Every row gives one point. The last column is the point's height on a tilted bowl or saddle (a function of degree 2), plus a little noise. Along how many of its main directions does it bend up, bend down or stay straight?
In the rows, 128 means zero.

Points (11 x 3):
[[162 135 120]
 [149 101 113]
 [119 108 115]
 [179 125 111]
 [140 186 104]
 [117 133 120]
 [124 140 121]
 [ 25  89  30]
 [125 145 121]
 [100 108 108]
 [127 135 122]]
Directions: 0 up, 2 down, 0 straight

Points (17 x 4):
[[100 109 163 149]
 [164 151 140  88]
 [ 62 160 127 194]
 [105 139 109 103]
 [119 101 130 112]
 [154 119 142  88]
 [155 101 143 108]
 [188 127 148 123]
 [160 180  91 142]
 [119 127  71 129]
 [192 187  97 198]
 [134 112  85 108]
 [109  94  83 151]
 [121 181 179 129]
 [131 161 133  82]
 [105 147 167 115]
 [120 180 104 123]]
Directions: 3 up, 0 down, 0 straight

Points (27 x 5):
[[110 157  84  95  94]
 [ 94 160 117  75 101]
 [136 168 112 133 130]
 [123  57  96 144 153]
 [161 208 145 140 154]
 [195 105 121  41 240]
 [165 124 101 129 150]
 [ 95 118 103 166 142]
 [105 129 117 123 117]
 [146 172  82 102 123]
 [144  91  69 125 171]
 [125 113 147 116 122]
 [ 59 122 108 143 107]
 [ 63 166  78 122  54]
 [139  85 104 156 149]
 [ 68 122 129 142 120]
 [116 143 123 111 119]
 [142 111  92 154 154]
 [142  97 170 104 118]
 [139 184 131 117 134]
 [130 140 105 110 125]
 [187 192 146  95 162]
 [150 123 180 166 115]
 [ 87 163 136 124 121]
 [ 70 138 136  89 102]
 [132 110 107 155 142]
 [ 99 110 134  94 117]]
Directions: 2 up, 1 down, 1 straight

Points (47 x 7):
[[ 78 137 106 129 117 120 137]
 [138 139 118 174  79  77 151]
 [151  79 121 190 147 148 142]
 [ 89  90  66 193 116  68 201]
 [ 92 137 125 105 100 110 125]
 [132 173  72 165 177  41 143]
 [145 144  98 144 145 123 137]
 [ 61  82  72  64 114 151 134]
 [150  97 178 113  80 106 129]
 [124 191  54 112  96 124 142]
 [109  84 137  89 100 126 130]
 [169 119 129 154 174 142 144]
 [144 144 157 159  80 145 141]
 [113 125 190 112 177 125 135]
 [110 142 155 147 106 127 136]
 [ 98 142 137  82 167 128 106]
 [143  62 130 145  81  62 132]
 [101 155 160 157 134 112 138]
 [108 141 145 149 134  85 131]
 [ 85 128  90  95 109 150 130]
 [125  83  83  92 149 129 142]
 [ 82  61  77 101 156 120 160]
 [144 202 177 135 126 100 135]
 [142 115 132 101 142 165 136]
 [175 114 130 123 101 125 136]
 [144 104 102 131 175 151 148]
 [139 106 138 114 100 173 137]
 [ 93 143 114 113 139  85 115]
 [117  89 162  89 117 138 132]
 [157 103 123 142 136 107 135]
 [ 86 130 141  77 188 134 111]
 [139 138 125 187 151 121 150]
 [154 121 113 128 198 153 146]
 [ 75 180 102 143 135 112 141]
 [151 136 175 145 139 134 135]
 [130 139 109 160 157 145 147]
 [ 97 136 133 140  99  91 134]
 [113 176 186 103  92 135 144]
 [ 40 164 148 163 127 136 158]
 [ 80  95 169  96 106 107 121]
 [ 90 150 139 138 101 137 140]
 [102 112 117 164 137 108 149]
 [118 142 111 156 151 160 147]
 [146 103  96 111 150 166 141]
 [ 97 118 134 129 101 159 135]
 [124  59 165 124 109 151 127]
 [ 80 164  26 218 112 148 249]]
Directions: 3 up, 1 down, 2 straight
